Each wall is flat, endless, passes through zero and stands at right angles to its row. A trip goes straight from one point to another. Which walls does it cross, in order?

Walls:
(1): [ 0.83  0.33 -0.50]
(2): [0.14 0.42 0.15]
(3): [ 0.05 -0.30 -0.27]
(4): [-0.06 -0.18 -0.37]
(5): [ 0.47 -0.21 -0.09]
(6): [ 0.15  0.03 -0.30]
Trips:
[-0.14 -0.81 -0.29] to [-0.06 -0.67  0.31] -> 6
[-0.10  0.56 -0.34] to [ 0.31  0.11 -0.22] -> 5, 3
[ 0.62  0.61 -0.46] to [-0.52  0.62  0.39] -> 4, 5, 6, 1
[ 0.15 -0.16  0.03] to [-0.50 -0.11  0.33] -> 6, 1, 4, 5, 3
[-0.37  0.15  0.13] to [ 0.04  0.51 -0.08] -> 1, 6

Walls:
(1): [ 0.18  0.38  0.59 -0.08  0.41 -0.19  0.05 -0.14  0.32]
(2): [-0.31  0.55 -0.25 -0.83 -0.60  0.59 -0.39 -0.02 -0.30]
(3): [ 0.72  0.19 -0.01 -0.25 -0.45 -0.40  0.51 -0.38 -0.20]
(4): [ 0.41  0.22  0.22 -0.55  0.09 -0.72 -0.14  0.37  0.15]
(5): [ 0.05  0.00 -1.03 -0.23 -0.15 -0.45  0.58  0.07  0.05]
(6): [ 0.07 -0.02  0.19  0.20  0.43  0.73  0.02  0.01  0.10]
(7): [-0.17  0.28  0.03 -0.42 -0.17 -0.50  0.64  0.13 -0.94]
(8): [-0.08 -0.66 -0.22 -0.57 -0.86 -0.03 -0.25 -0.75  0.24]
(9): [ 0.02  0.21 -0.12 -0.48 -0.53  0.12  0.07  0.77 -0.11]
(10): [-0.21 -0.08  0.27  0.18 -0.11  0.00  0.17  0.50  0.20]
(11): [-0.41 -0.08  0.55 -0.02 -0.25  0.10  1.30  0.09 -0.16]
Trips:
[-0.01 -0.68 -0.56 -0.58  0.18 -0.87 -0.56 -0.15 -0.60] to [ 0.07  0.41 -0.38 -0.13 -0.60  0.01 -0.32 -0.33 -0.49] -> 9, 4
[-0.31  0.46  0.22  0.61  0.54 -0.57 -0.33  0.24  0.02] to [-0.43  0.36  0.33  0.11 -0.34  0.63 -0.26  0.16 -0.04] -> 6, 4, 2, 9, 11, 1
[ 0.15  0.48  0.20 -0.25  0.09  0.23  0.35 -0.05 -0.17] to [ 0.02  0.19 -0.27 -0.73 -0.19  0.57 -0.01 -0.20 -0.02] -> 5, 8, 4, 1, 11

Walls:
(1): [-0.12  0.13 -0.25 -0.09  0.03 -0.18  0.40 -0.01 -0.67  0.35 -0.32  0.05
 -0.56  0.58]
(2): [ 0.09  0.19  0.13 -0.38 -0.65 -0.50 -0.11 -0.14  0.69 -0.28 -0.27  0.39
 -0.10 -0.21]
(3): [ 0.30 -0.44  0.05  0.02 -0.29 -0.21  0.16 -0.37 -0.50 -0.04  0.14  0.39
  0.12 -0.18]
(4): [ 0.07 -0.07 -0.05  0.48  0.40  0.80  0.52 -0.35  0.64 -0.03  0.79  0.24
  0.15  0.29]
(5): [-0.13 -0.03  0.01  0.67 -0.20 -0.61  0.10  0.10  0.01 -0.16  0.08  0.44
  0.28 -0.16]
(6): [ 0.52  0.15 -0.69 -0.42 -0.18 -0.06 -0.69  0.13 -0.59 -0.64  0.24  0.47
 -0.23 -0.16]
Trips:
[-0.35  0.51 -0.69  0.01  0.26  0.49  0.31 -0.53 -0.01 -0.41  0.00 -0.67
 -0.54 -0.07] to [ 0.10 -0.17  0.21 -0.17  0.13  0.65 -0.81 -0.62  0.24 -0.09  0.30 -0.37
 -0.05 -0.78] -> 1
[ 0.05  0.44  0.13  0.06  0.05 -0.30 -0.49  0.19  0.12  0.53  0.35  0.16
 -0.46 -0.26] to [ 0.27 -0.56  0.16  0.91 -0.07 -0.58 -0.04 -0.35  0.27  0.51 -0.46 -0.41
  0.24  0.05] -> 6, 3, 2
[-0.68  0.06  0.06 -0.87 -0.04  0.13 -0.46 -0.13  0.51  0.44 -0.33  0.20
  0.41  0.16] to [-0.55  0.20 -0.51 -0.53  0.30 -0.24  0.06 -0.08  0.30  0.14 -0.47  0.15
 -0.76  0.11] -> 1, 6
